Each row of a before or after table is a point. The points were changed in one or more steps. Then noise was added and the rows were shuffled. The steps act on columns, c1 being the first. Name the steps. A step turns or swaps two columns, mirrors them in a line or flattens them onto one, adds a multiple of one to another, or multiplies or shifts one. Angles are multiples of 10 degrees, from the lower column toward the higher: turns from -170 to 170, lines from 10 to 170 but not 90. Use the fewest steps. Two steps may share a column if one is a turn and the other turns, adds or multiplies; they go together, in the order done. Otherwise the lowest column goes first.

Before (8 x 3)
[[-1.9 -3.5  4.5]
 [-0.6  1.0  1.0]
 [-0.4  0.7  0.4]
 [ 1.2 -0.7 -1.2]
 [ 0.6 -2.7  2.3]
 [ 1.0  2.9 -0.3]
 [-2.4  3.3  1.6]
 [ 4.2  4.0 -1.1]]
After (8 x 3)
[[ -1.1   8.8  -0.5]
 [  1.9 -10.6   4.8]
 [  0.7   3.3   0.9]
 [  2.6  10.0   1.6]
 [  0.4   2.2   0.4]
 [ -1.2  -2.3  -1.1]
 [ -4.3  12.1  -1.0]
 [ -0.4  -8.1   2.5]]
Steps: multiply c1 by -1; multiply c2 by 3

Before (12 x 6)
[[ 6.6  2.0 -0.7  4.0 -2.8  1.1]
 [ 5.0  6.1 -2.4  2.0  7.4  1.0]
 [ 2.0  4.4 -0.5  3.8 -2.6  1.3]
 [ 4.4  3.4 -3.1  6.9 -0.9  4.9]
 [-4.4 -5.7 -5.0 -7.7  3.6 -3.4]
 [-4.6 -3.1  0.2 -0.3  4.7 -7.6]
 [-4.5 -1.3  3.7  0.3 -0.6 -1.5]
 [-2.6  0.9 -2.3 -2.9 -1.8 -5.8]
 [ 0.2 -4.2 -2.8 -3.7  0.2 -7.3]
 [-2.2 -3.2 -3.6 -6.0  2.4 -4.1]
 [ 2.8  3.9  4.6  0.8 -4.8  2.0]
 [ 4.1 -3.1  2.5 -0.1 -3.1 -1.7]]
After (12 x 6)
[[  6.4  -4.1  -1.0   4.2  -2.4   2.0]
 [  4.2  -2.4  -3.0   7.3  -4.5  -1.5]
 [ -4.3 -11.9  -5.3  -7.9   4.7  -1.3]
 [  4.1  -9.0   2.4   0.1   0.0   3.6]
 [  2.9  -2.0   4.5   0.9  -4.1   3.0]
 [  2.0  -1.8  -0.8   3.7  -2.7   1.6]
 [  5.1   0.3  -2.3   1.8   2.8  -6.9]
 [ -4.7  -8.9   0.2  -0.2   9.0  -0.3]
 [ -4.4  -7.1   3.8   0.5   1.0   1.3]
 [  0.4  -9.9  -2.9  -3.9   6.5   3.4]
 [ -2.7  -4.8  -2.2  -2.9   4.1   4.4]
 [ -2.1  -9.4  -3.6  -6.0   4.7   0.0]]
Steps: shift c2 by -6.0; mirror c5 and c6 in the line at 150 degrees

Before (8 x 9)
[[ 0.2 -4.5 -2.2  2.3 -0.9 -2.2  0.4  0.7 -6.7]
 [ 1.4 -9.0 -0.5 -0.6 -5.9  5.4  5.0 -3.9 -1.9]
 [-6.0  0.9  0.6  2.5 -3.3 -6.7 -2.7  1.7  3.8]
 [-0.3 -2.5  6.4 -8.0 -2.1  5.0  3.2  1.5  5.7]
 [-6.1 -2.4  1.7 -0.5  3.7  0.8 -1.0 -0.6  3.1]
 [-2.0 -1.2  1.0  1.7  0.1  4.3 -4.9 -2.4  2.4]
 [ 2.9  1.4 -1.5 -0.1 -0.5 -3.3  5.5  3.4  1.9]
 [ 8.0 -9.0 -4.1  2.3 -5.0  1.6 -5.3 -0.8  7.1]]
After (8 x 9)
[[-4.3 -2.4 -1.6 -0.6 -4.2  0.7 -1.1 -0.6  3.0]
 [-1.8  0.8 -0.5 -3.7 -5.8 -6.7 -2.6  1.8  2.8]
 [ 0.4 -4.5  2.1  0.1 -0.2 -2.0  0.4  0.7 -7.1]
 [ 0.6 -2.3 -6.4  5.3 -0.8  4.9  3.1  1.4  8.3]
 [-1.1 -1.3 -1.0 -2.5 -1.6  4.3 -4.9 -2.5  1.7]
 [ 1.5  1.4  1.7 -0.5  2.3 -3.5  5.6  3.4  1.9]
 [ 5.8 -9.0  4.2 -4.7  5.7  1.6 -5.4 -0.7  6.0]
 [ 2.7 -9.1  0.3  1.2  0.0  5.5  5.0 -3.8 -1.5]]
Steps: multiply c5 by 0.4; turn c1 and c5 by 60 degrees; multiply c3 by -1; mirror c4 and c9 in the line at 100 degrees
